Rows are points. The points of each table are mixes of a few directions, plus a little noise. Count the directions of each table, and those that both share. Where both have some left over, give the other angles between the two spaces (their principal angles), to ten degrees, smallest first.
In the rows, zero is written as 100.

First:
| 103 |  91 |
|  98 | 105 |
| 117 |  55 |
| 100 |  99 |
| 114 |  63 |
|  67 | 187 |
Second, 7 rows:
| 124 |  92 |
| 109 |  97 |
| 146 |  85 |
|  83 | 106 |
|  96 | 101 |
| 136 |  87 |
|   5 | 133 |
Directions: first 1, second 1, shared 0; angles 50

First, 6 rows:
| 108 | 108 |  80 |  81 | 114 | 109 |
|  91 | 130 | 120 |  94 | 116 |  83 |
| 134 | 129 |  96 |  85 | 103 | 105 |
|  24 |  56 | 100 |  99 |  63 | 104 |
| 104 |  74 |  96 | 100 |  31 | 124 |
| 140 | 103 | 108 | 141 | 172 |  75 |
Second:
|  90 | 104 | 117 |  84 | 120 | 111 |
| 146 |   5 | 108 | 180 |  41 |  98 |
| 103 |  56 | 116 | 106 | 102 |  75 |
|  64 | 154 |  93 |  91 | 132 | 121 |
|  96 | 152 |  78 |  67 | 103 | 100 |
| 117 |  99 | 112 |  82 |  94 | 121 |
|  97 |  94 | 102 |  84 | 107 |  77 |
|  88 | 135 |  75 | 106 | 100 |  97 |
Directions: first 4, second 4, shared 2; angles 90, 90

First, 10 rows:
|  89 | 113 | 110 |  91 | 102 | 113 | 105 | 110 | 100 |
|  98 |  84 | 102 | 111 | 103 |  97 |  86 |  92 | 103 |
|  74 | 110 | 122 |  92 | 107 | 125 |  97 | 112 | 100 |
| 147 |  87 |  60 |  93 | 113 | 110 | 132 |  76 |  42 |
| 101 |   5 |  98 | 166 | 113 |  71 |  27 |  51 | 113 |
|  74 | 123 | 123 |  84 | 104 | 127 | 106 | 119 | 100 |
| 110 | 120 |  92 | 100 |  72 |  53 | 101 | 111 | 144 |
| 112 |  88 |  89 | 111 |  94 |  80 |  93 |  91 | 108 |
|  99 | 185 | 103 |  63 |  55 |  58 | 136 | 149 | 160 |
|  97 |  85 | 102 |  89 | 136 | 165 | 115 |  88 |  31 |
Second, 8 rows:
|  81 | 143 | 117 |  68 | 106 | 137 | 127 | 127 |  87 |
| 100 |  98 |  99 |  93 | 112 | 124 | 109 |  98 |  75 |
| 123 |  48 |  79 | 132 | 106 |  79 |  76 |  66 |  91 |
| 107 |  86 |  94 | 121 |  80 |  52 |  77 |  94 | 142 |
|  73 | 158 | 124 |  62 |  95 | 129 | 129 | 139 | 105 |
|  74 | 160 | 123 |  68 |  86 | 111 | 122 | 140 | 124 |
| 122 |  48 |  80 | 117 | 131 | 129 |  96 |  62 |  40 |
| 119 |  60 |  83 | 138 |  84 |  40 |  64 |  78 | 139 |
Directions: first 3, second 2, shared 2

First:
|  53 | 133 | 117 |  41 | 108 |  95 |  40 |  73 |  82 |  95 |  71 |  95 | 104 | 160 |
| 121 |  85 |  92 | 127 |  96 | 102 | 127 | 112 | 108 | 102 | 113 | 102 |  99 |  73 |
| 175 |  47 |  72 | 194 |  87 | 108 | 195 | 143 | 128 | 108 | 146 | 109 |  94 |   5 |
| 136 |  74 |  86 | 146 |  94 | 104 | 146 | 121 | 114 | 104 | 122 | 104 |  97 |  54 |
|  80 | 114 | 108 |  75 | 103 |  98 |  75 |  89 |  93 |  98 |  88 |  98 | 102 | 125 |
|  58 | 129 | 115 |  47 | 107 |  96 |  47 |  76 |  85 |  95 |  75 |  95 | 103 | 153 |
|  71 | 121 | 111 |  63 | 105 |  97 |  63 |  83 |  89 |  97 |  83 |  96 | 102 | 137 |
| 146 |  68 |  83 | 158 |  92 | 105 | 159 | 126 | 117 | 105 | 128 | 106 |  96 |  42 |
|  59 | 129 | 115 |  49 | 107 |  96 |  49 |  77 |  85 |  96 |  75 |  95 | 103 | 152 |
Second (10 x 14):
| 148 |  99 | 144 | 132 | 108 |  87 | 152 | 106 | 117 |  94 | 136 | 113 | 141 |  75 |
|  46 |  40 |  43 | 137 |  50 | 137 |  63 |  54 |  84 | 153 | 119 |  83 | 119 | 121 |
| 123 | 160 |  63 |  54 | 150 | 123 |  86 |  73 | 105 |  88 |  79 | 152 |  29 | 166 |
| 123 | 117 | 120 |  67 |  76 |  56 | 130 | 132 | 133 |  87 | 127 |  94 |  99 | 101 |
|  82 |  66 |  78 |  93 |  43 |  72 | 106 | 144 | 118 | 106 | 113 |  60 |  90 |  68 |
|  89 | 107 |  90 |  43 |  52 |  47 | 103 | 151 | 132 |  90 | 112 |  72 |  70 | 101 |
| 148 | 103 |  78 | 141 | 126 | 136 | 133 |  56 | 109 | 118 | 131 | 151 |  97 | 122 |
|  85 | 110 | 142 | 106 | 134 | 112 |  77 |  88 |  70 |  88 |  68 |  97 | 128 |  92 |
|  51 |  88 | 111 | 108 | 112 | 122 |  54 |  85 |  60 | 102 |  57 |  81 | 121 |  93 |
| 104 | 111 | 134 | 116 | 148 | 112 |  97 | 112 |  71 |  74 |  57 |  99 | 107 |  60 |
Directions: first 1, second 5, shared 1
